Every row gives one point. The points of each table are mixes of a few directions, plus a little noise. Count the directions of each table, and those that both share. Where both have some left over, give the other angles between the two spaces (their principal angles), to ten degrees, smallest first.

First (7 x 2):
[[ 0.0  4.4]
 [ 0.0 -5.7]
 [ 0.0 -3.8]
 [ 0.0 -2.9]
 [ 0.0 -5.6]
 [-0.1  7.3]
 [-0.1  6.4]]
Second (4 x 2):
[[ 0.0 -3.2]
 [ 0.0 -3.5]
 [ 0.0 -2.5]
 [-0.1  9.2]]
Directions: first 1, second 1, shared 1

First (8 x 4):
[[ 0.7 -1.9 -2.3  3.1]
 [-0.9 -0.2 -5.0 -6.5]
 [ 0.6 -2.9 -5.4  1.8]
 [ 0.6  1.0  5.9  5.2]
 [ 1.6 -4.9 -6.6  6.7]
 [-1.5  3.6  3.0 -7.3]
 [-0.7  2.8  4.9 -2.3]
 [-0.4  2.5  5.4 -0.7]]
Second (5 x 4):
[[-1.8  5.6 -5.9  1.4]
 [ 0.5  1.4 -0.5  9.1]
 [ 0.0 -2.2  1.6 -6.8]
 [-0.4 -0.4 -0.2 -5.2]
 [ 1.7 -4.5  5.0  1.5]]
Directions: first 2, second 2, shared 1; angles 70

First (10 x 8):
[[  3.0  -1.8   1.4   2.2   2.4   0.9   0.7   2.0]
 [ -1.1  -1.1  -1.9  -1.0   6.9  -2.5   2.6  -0.2]
 [  1.1  -0.2   2.2   1.7 -10.2  -2.4   1.7  -7.9]
 [  8.2  -1.3   0.0   9.3   1.7   1.8   4.5   1.3]
 [  3.7  -4.3   5.2   1.3  -0.6   0.0  -0.1   0.2]
 [ -4.5   3.7  -6.6  -2.0   4.9  -1.5   1.7  -0.3]
 [  2.1  -5.5   6.1  -1.7   3.2   0.1  -1.9   2.9]
 [  0.3   4.5  -1.6   2.6  -9.4   2.7  -1.3  -1.7]
 [ -7.6   4.3  -5.3  -6.4   4.2   0.2  -2.8   2.7]
 [ -5.2   1.7   0.6  -6.1  -3.0   0.8  -5.0   1.0]]
Second (8 x 8):
[[ 3.0 -5.6 -0.5 -1.8 -5.0 -2.3  1.7  0.1]
 [-5.2  6.9  2.8  0.9  0.7  2.4 -3.0 -3.6]
 [-7.2  1.0  1.1 -2.2  0.0  1.1  1.4 -4.4]
 [-8.1  8.1  1.4  1.2  6.4  3.7 -1.6 -2.9]
 [ 2.5 -1.8  2.7 -1.1 -9.6 -1.6 -1.9 -2.5]
 [ 0.0  0.4  0.2  0.2 -0.2  0.1 -0.3 -0.2]
 [ 7.2 -3.6 -4.3  1.8  5.3 -1.3  1.7  7.1]
 [ 7.7 -5.2 -3.6  1.1  2.4 -2.0  1.9  6.2]]
Directions: first 4, second 3, shared 1; angles 40, 60

First (11 x 11):
[[  3.1   5.1  -0.6   0.6   2.8   1.8   2.9  -1.7  -0.5   1.0   0.0]
 [ -2.1  -2.9  -0.2  -1.1  -2.7   3.2  -2.3   2.5  -1.2   0.8  -2.4]
 [  3.6  -0.8  11.3   5.9   9.9 -11.2  -0.2  -0.2  13.9  -8.9   2.3]
 [ -0.7  -3.1  -1.7  -1.3  -3.3   1.2   3.1  -2.5  -4.6   1.0  -2.0]
 [  0.6  -0.6  -0.3   3.2  -1.3   0.5  -1.5   0.4  -0.6   0.3  -5.4]
 [ -2.6  -2.8 -12.0  -5.1  -3.1  -4.3  -5.9  -0.6   0.6   2.2   5.5]
 [ -2.2   1.6   0.0  -0.4  -2.1   3.5  -2.6   3.3  -2.1   1.9   0.1]
 [ -0.5   0.6   1.0  -0.7  -0.1   5.1  -1.6   3.1   0.1   1.0  -2.3]
 [  1.0  -2.7  -1.3  -3.3   1.4   2.0   1.1  -0.4   1.9  -0.5  -0.6]
 [  0.1  -0.3  -2.0   2.9  -2.6   1.9  -2.4   0.9  -1.9   1.4  -6.0]
 [ -0.6   6.0   5.8  -0.9   1.1  -3.7   9.4  -4.8  -5.7  -0.4  10.8]]
Second (8 x 11):
[[  1.0  -1.8  -1.9   2.7   2.3  -0.4   0.8   3.0  -2.9  -1.5   0.6]
 [ -2.0   3.4   3.6  -5.0  -4.4   0.9  -1.6  -5.6   5.5   2.9  -1.3]
 [  4.4  -7.5  -8.0  11.2   9.8  -1.9   3.6  12.3 -12.1  -6.3   2.8]
 [ -1.7   2.9   3.1  -4.3  -3.8   0.8  -1.4  -4.8   4.7   2.5  -1.1]
 [  1.4  -2.3  -2.4   3.4   3.0  -0.6   1.1   3.8  -3.8  -1.9   0.9]
 [ -0.1   0.2   0.2  -0.4  -0.3   0.1  -0.1  -0.3   0.3   0.1   0.0]
 [ -1.7   2.8   3.0  -4.2  -3.7   0.7  -1.4  -4.6   4.6   2.4  -1.0]
 [ -1.3   2.1   2.4  -3.3  -2.9   0.5  -1.1  -3.7   3.5   1.8  -0.8]]
Directions: first 6, second 1, shared 0; angles 80

First (10 x 14):
[[ -3.0  -4.7  -0.3  -2.5   1.8  -3.3   1.0   2.0  -3.9   3.0   4.8   0.7
   -0.3   0.1]
 [  6.8   4.7   1.7  -0.4   2.5  -3.5   5.9   2.5  -2.5  -7.5  -3.4  -1.7
   -1.1   1.8]
 [ -1.8   2.0   3.6  -1.5   0.8  -8.7  -4.4   3.0  -5.9   4.5   0.3   1.3
   -3.6  -7.3]
 [  1.7   0.1  -2.3   1.9  -1.4   7.2   2.0  -2.9   5.5  -3.4  -1.7  -0.9
    2.5   4.6]
 [ -3.0   0.7   2.3  -0.6  -0.5  -5.1  -5.5   1.2  -3.2   5.4   0.6   1.4
   -2.3  -6.1]
 [ -3.9  -7.9  -4.8  -0.3  -0.5   7.6   2.5  -2.6   3.8   1.3   5.1   0.0
    3.7   6.4]
 [  4.3  -1.1   0.5  -3.2   5.1  -6.0   9.5   4.6  -6.6  -6.2   2.1  -1.4
   -0.7   4.0]
 [ -2.0   5.3   0.5   4.8  -6.1   6.5 -10.6  -5.3   8.3   4.3  -5.9   1.0
    0.2  -5.3]
 [ -0.1  -0.3  -2.0   1.9  -2.2   6.7  -0.6  -3.1   5.4  -0.9  -1.2  -0.3
    2.1   2.6]
 [  0.9   1.4   0.8  -0.1   0.4  -1.6   0.1   0.7  -0.9  -0.7  -0.8  -0.1
   -0.7  -0.9]]
Second (9 x 14):
[[-1.0 -8.1 -3.4 -3.1  3.5  0.9  8.5  1.7 -2.6 -2.2  6.7 -0.7  2.3  7.5]
 [ 2.4  4.4 -2.6  5.7 -5.5 13.8 -2.9 -7.1 12.7 -3.4 -6.7 -0.9  3.5  3.4]
 [-3.9 -1.2  1.4 -1.0 -0.3 -4.1 -4.6  1.1 -2.9  5.8  2.0  1.4 -1.6 -4.8]
 [-0.3  1.4 -0.4  1.8 -2.1  3.6 -2.7 -2.3  3.7  0.6 -1.9  0.1  0.8 -0.5]
 [ 1.8  3.5  0.7  1.6 -1.3  1.5 -1.5 -1.1  2.3 -1.3 -3.4 -0.3 -0.1 -0.9]
 [ 4.2  0.4  0.8 -2.2  3.8 -4.8  7.2  3.6 -5.0 -5.4  0.6 -1.2 -0.9  2.7]
 [-2.9  2.3  1.0  2.2 -3.6  1.9 -8.1 -2.5  3.4  5.0 -2.3  1.3 -0.6 -5.2]
 [-2.5 -4.6 -0.4 -2.6  2.2 -3.6  2.0  2.2 -4.3  2.1  4.7  0.5 -0.4  0.5]
 [ 2.2  1.9  3.0 -2.4  3.3 -9.1  2.3  4.5 -7.2 -1.2  0.3 -0.1 -2.9 -2.8]]
Directions: first 3, second 3, shared 3
